Each point is reached from the start by the listed moves, each made once or not at all, plus a little noise. Is the number of moves made odd or even? Then give how often each move was made.

Moves:
(1): [-27.0  22.3 -19.9  -6.4 -15.5  21.7]
(2): [  6.7  -7.4   7.3 -22.8 -37.7  -8.8]
(3): [ -5.9 -14.4  -2.9  31.5  -8.1 -11.7]
Start: [-1.6  7.2 11.3 -4.9  6.3  0.8]
Points:
[  5.9   0.6  18.2 -27.5 -30.5  -8.0] -> odd (0, 1, 0)
[ -7.8  -6.7   8.1  27.4  -2.1 -10.8] -> odd (0, 0, 1)
[ -1.0 -13.2  15.2   3.0 -39.8 -19.9] -> even (0, 1, 1)
[-28.9  28.1  -7.9 -10.7  -8.5  22.1] -> odd (1, 0, 0)

Moves:
(1): [-1.6 -5.1 -9.4 -0.3  0.3  7.1  9.5 15.1 -9.9 -6.3 -2.4 -0.2]
(2): [ 16.8 -17.0   2.4  -3.4   6.8   2.6   4.3   3.5  -4.5  -6.9   3.5 -14.2]
(3): [  6.1   3.5  15.9   8.9 -23.7  -3.0 -14.2  -9.7 -10.2  -0.7  21.3  -8.4]
(4): [ 8.6 -6.3 -9.5 -4.5  5.1  8.8 -6.4 16.8 -2.6 -1.2  0.1  7.4]
(5): [ 4.9 -2.2 -1.7 -3.3  8.8 -8.8 13.8 -5.1 -2.4 10.4  1.5 -4.7]
(6): [ -1.3   5.7  -1.8   9.3 -10.1  -7.1 -11.1   6.7  17.4  -7.9   0.6  -5.3]
(7): [ 1.4 -9.7 -8.2 -1.5 -0.5  5.8 -8.8 -4.3 -1.5  4.2 -2.9 13.4]
(8): [ 22.4  -9.3  -2.6   2.3  -1.9  -3.8  17.0   9.3  -4.7  -9.2 -15.6   3.6]
(9): [  3.9  -9.1   4.7   1.6  -5.8  -3.7   4.0   0.2  -5.5 -13.7   6.9   6.2]
(10): [-12.4  -7.9  27.1  -0.6  -2.0 -20.2  -1.0  -1.7   4.8   5.2  -1.9  -3.0]
(11): [  8.5   9.9 -24.4 -10.2   4.0  -8.1  14.3  11.6 -10.2  -4.2  -9.2  -1.9]
(12): [ -2.6  -8.6  11.9 -16.0 -13.9  13.4  12.6   5.7  10.5  -4.1  -0.1   3.5]
Start: [  0.7   4.3  11.2  -3.2 -10.0  -9.1  -4.8   2.1 -12.0   8.5  -6.7 -11.6]
Points:
[ 36.7 -42.2  18.5 -22.0 -34.9 -29.8  25.4  32.8  -6.1 -30.4 -26.0  -9.3] -> even (0, 1, 0, 0, 0, 1, 1, 1, 1, 1, 1, 1)
[ 20.8 -11.0  38.8  -3.8 -52.2  -2.3 -14.0   8.6   0.1 -12.1  15.9 -37.2] -> even (0, 1, 1, 0, 0, 1, 0, 0, 0, 0, 0, 1)
[ 34.9 -48.7  58.1   0.5 -63.2 -24.5  -3.1  11.1  -8.4 -23.6   8.9 -14.9] -> even (0, 1, 1, 0, 0, 1, 1, 1, 1, 1, 0, 1)
[ 15.5  -7.1   9.4   0.3 -29.3   1.6 -35.8   5.1 -25.4  11.7  12.8   2.1] -> odd (0, 0, 1, 1, 0, 0, 1, 0, 0, 0, 0, 0)
[ 29.8 -20.1  43.5  -5.2 -57.5  -6.1  17.3   8.0 -22.9 -19.9   6.6  -6.3] -> even (0, 0, 1, 0, 0, 0, 0, 1, 1, 0, 0, 1)
[ 32.6 -27.2  53.2   4.9 -30.5 -35.0   0.6   6.1 -25.3  -3.6   1.5 -31.8] -> even (0, 1, 1, 0, 0, 0, 0, 1, 0, 1, 0, 0)
[ 35.9 -14.8 -13.3 -30.9  -9.1  -9.5  21.1  40.7  -2.0  -3.5  -8.9 -27.6] -> even (0, 1, 0, 1, 1, 1, 0, 0, 0, 0, 1, 1)
[ 25.6 -46.7  40.6 -20.6 -21.2 -12.5  20.2  15.1  -6.7  -2.6 -21.9  -9.8] -> odd (0, 1, 0, 0, 0, 0, 1, 1, 0, 1, 0, 1)

Moves:
(1): [ -9.4  -3.0   1.3  -2.6  10.1  -8.5  13.9 -12.6  -8.8 -17.9 -13.4   4.8
   5.1   0.6   1.3  12.9   0.1  13.4  -3.2   2.2  -2.8 -10.7  -0.6  -4.7
  -5.9 -15.2  -0.4]
(2): [ -8.7   4.1  -1.2  10.0   1.2  11.7   4.5   1.7  -3.8  -0.1   1.2   7.1
  -5.3   4.1  15.4   1.8   0.7  12.9   2.4   8.6  -3.9  -1.8 -11.1  -1.0
  11.1   9.8   1.3]
(3): [ -2.7   6.2   9.1  -8.6 -11.0   5.1  -5.7  -5.2 -11.2   1.2 -12.4  14.9
  -3.6  -4.0   0.5  13.6   9.6  16.1  -6.8  16.8  -1.3   3.9  -2.9  -2.0
 -15.8   5.2  -0.3]
(4): [-10.4  14.7 -10.5  -8.3 -12.7 -15.2 -10.5  -3.4  -7.2   0.0  12.7   3.1
   6.7   1.9 -11.6   6.2   0.7   0.6  -8.0   0.9 -15.0   1.9  -0.9   3.7
  -9.5  -1.7   5.7]
(5): [ -7.7  -3.5   6.7   7.6   7.8  -5.1  -1.2  -5.2   0.1  11.4   7.8   7.7
   1.3  -0.7  -4.8   8.2   1.8   5.7   0.9 -11.4  12.0   0.9   1.5  -5.5
  10.4  -6.3   0.6]
(6): [  7.5  15.1  -4.4  -5.0  -9.6   5.2   7.5 -23.5  -2.6  10.4   7.4 -13.8
  -7.9  -1.2  -1.1   6.4  -3.7   0.1  -9.1   8.1 -11.9  -1.3 -11.3  -9.8
 -13.9  -6.1   0.7]
(7): [  0.8   7.1  12.1  -9.9  -8.8   2.3  -5.3  13.7  -4.1   3.5   1.8  -0.6
 -15.6   3.0  -3.4  -9.4   1.8   3.0   8.1  -8.7 -15.6   3.0  -2.5  -3.0
   3.4  -0.1 -14.2]
(8): [-11.0  33.9   0.1   5.0  11.1   3.2  14.5   0.9 -22.0   6.0   4.0  -1.2
 -15.1  -7.8  -2.9   9.4  12.1 -12.7  -3.6  -5.1   3.9   7.3  18.9  -7.1
   5.7  -1.4 -19.8]
(9): [ -9.7   8.6  14.3  18.0   2.3 -10.4  -2.2   8.7  -7.0   3.2  11.5   6.6
  -3.0  13.6   8.4  -8.9   3.8  -5.6   8.7  -6.3 -10.8  -6.6   6.1   7.7
  -6.4   9.9  -3.1]
(10): [  3.5   8.3   7.8   5.1  10.0  -1.9   0.5  -0.7   0.6 -11.0  -3.6  -0.2
  -6.6  -1.4   0.5  -0.2   9.4  -0.3  -0.7  -8.3   4.1   7.1   0.9 -16.6
   6.9   1.0  -3.0]
(11): [  1.9  -1.5   0.2  -5.0  -2.7   0.3  10.2   3.5   4.6   2.4  -1.0  -2.9
  -8.4   1.7   9.0   4.9   1.1  -2.6  -5.3   6.0  10.6 -15.0   3.4   8.4
  18.5  -5.4   4.9]
(12): [  0.0  14.7   8.8   6.3 -10.4  12.7   4.5  -0.7  -3.1 -17.5  -1.7  17.4
  -2.6  14.7   6.9 -22.0  -5.6  -4.7   1.3  -5.3  -0.2   1.7   7.1   0.8
  -0.8  -6.1  -0.5]
(13): [ -3.7  10.6   0.5   2.4   2.4   2.4   1.2   4.2   2.0   9.7   0.3 -16.0
  -2.1   5.3 -17.8   7.3   3.2  -2.4  -4.2   6.8  -5.4  -9.8 -13.4   0.5
   4.0  -0.2   4.7]
(14): [ -5.9  -1.3   2.0  -3.4  -3.2   1.9  -3.7   2.6  -1.9   0.6   1.0  -1.5
  -5.2  11.5  -6.0  18.8  -2.6   3.9   6.2  -4.2 -12.7  -0.7  -0.5  -4.8
  -0.9  -8.8   4.2]
(15): [  2.3   6.6   0.8   9.0  -4.2   5.1  -1.3   2.3 -11.0  -1.8  -5.1   7.6
  -4.8   2.7  -2.6  -2.4  -3.1  -4.9  -3.9   5.9  -6.6  -8.6  -3.7  -9.0
   3.7  11.5   1.3]
(16): [  8.4  -7.6   9.4   8.6  -8.2  -0.6   0.4   3.1  13.2  -6.0   4.9  16.4
  -7.6   8.2 -11.7   3.7  11.3 -13.9   1.7  -0.8  -7.3  -4.6  -5.4   1.5
   4.8  10.1  -0.2]
(17): [ -6.3  -8.6  -8.0  22.2  -3.5   0.5 -14.9   0.6   9.9  -2.9 -15.4   6.1
   9.4   3.4 -15.6  26.1  -3.3  12.8   2.4   0.0   0.2  -0.2   1.0   8.3
   0.8  -2.4  -1.1]
(18): [  8.9   9.8  -9.7   0.5  10.2   2.3   3.2   6.7   9.6   4.2   4.8   8.0
   3.8   4.7  12.1   6.9  -2.3   2.4   3.2  14.7   7.1 -14.6  -2.1  -3.2
   0.8  -7.3  -5.9]
(19): [-13.9  -3.0  10.5   8.4  16.6  -2.6  -1.5   1.6  -6.1  -6.3  -4.6   6.6
  -9.4  21.2  21.8  -6.4   8.2  -1.4  -8.4   1.2  14.3   1.8  -2.9  -2.9
   6.8  -7.7   0.4]
(20): [ -1.1  -3.2  -7.4  -3.7   1.6  -7.6   0.8   1.9  -7.1 -10.7  11.6  -8.4
  -2.5   7.2  -1.4 -11.9 -14.3  -2.0  -2.5  -0.1 -11.1   2.0   7.4   1.6
   6.1  -6.5  11.2]
(21): [ -9.5 -18.9  -1.5  10.7   0.2  14.3  -8.4   4.1  11.0  -8.7 -10.7   5.8
  -7.5   3.5  14.4  -3.0   3.7  -7.2 -10.7  10.6   1.9  -8.8  15.5 -10.7
 -14.3  10.1   1.4]
(22): [ -2.9   6.8  -4.6  -8.4   2.5   9.8   0.5  -8.0 -12.2   5.9   0.1   7.2
   0.1  -0.9  -0.8  -6.4   0.4   3.6  -5.0  -4.4  -1.0   0.3   5.7  -0.5
   3.1   1.8   0.8]
(23): [ -0.8   4.2   1.0  -0.8   0.3   1.7  -0.2   3.1  -4.0  -6.2  10.0   2.0
  -1.2   6.1  12.2   1.5  -1.5  -8.4 -12.6   5.6 -20.1   1.5   1.4  -3.4
   7.4  -9.3  -0.8]
(24): [  4.1   3.1   0.9  -2.9  -9.0  -1.3   8.1  -0.1   8.1  13.2  -4.0  -4.3
   2.6  16.2 -12.5  -1.0  -2.4  -6.9  -0.3   3.2  -1.6  -9.3   1.0  -4.0
  -1.8   7.3  -7.4]
Start: [ 11.1  -1.8  -4.8   2.5   1.8   8.2  13.2  -6.5  -0.5  -0.1  -5.6   3.6
  -5.3   8.3   6.4   0.3  15.2   1.3  11.5  16.5  -0.5  -8.7  -0.1  -1.1
 -10.8   8.7 -11.8]
Points:
[-45.5  94.9  36.1  46.1 -19.2   1.9  18.3 -21.8 -54.0 -20.1  11.9  46.3
 -57.8  66.4 -38.1  61.0  39.4  27.3   4.6   8.7 -78.8 -15.8  -5.7 -32.1
 -10.1 -10.4 -26.2] -> even (1, 1, 1, 1, 1, 1, 1, 1, 1, 1, 0, 1, 1, 1, 0, 1, 1, 0, 0, 1, 0, 0, 0, 0)
[-35.1  29.6  14.9  48.2 -14.0  10.7 -21.9  -5.5  -9.7   0.2  18.1  24.7
 -41.0  52.0  12.8  47.6  27.5  19.7  -2.4  10.5 -72.7 -11.7   0.2 -35.7
 -14.9   5.5 -20.2] -> odd (0, 1, 0, 1, 1, 1, 1, 0, 1, 1, 0, 0, 0, 1, 0, 0, 1, 0, 0, 0, 1, 0, 1, 0)
[-43.4  55.0   1.2  13.7  -8.2  27.1   3.3 -37.1 -64.1 -11.0 -41.5  43.5
 -48.6  28.3   5.3  47.6  41.3  26.0 -36.2  42.9 -33.8 -20.7  17.7 -38.5
 -45.1   1.6 -36.3] -> odd (1, 0, 1, 1, 0, 1, 1, 1, 0, 0, 0, 0, 0, 0, 1, 0, 1, 0, 1, 0, 1, 1, 0, 0)
[-13.1  41.1  -3.5  25.2  13.6  16.9  49.4   4.1 -17.6   1.1   6.6  45.1
 -39.8  52.8   3.0  47.0  20.3   7.8  -4.2  25.8 -29.4 -51.2  18.6 -13.3
  51.7 -17.0 -43.1] -> odd (1, 1, 0, 0, 1, 0, 1, 1, 0, 0, 1, 0, 0, 0, 0, 1, 1, 1, 0, 1, 0, 1, 1, 1)
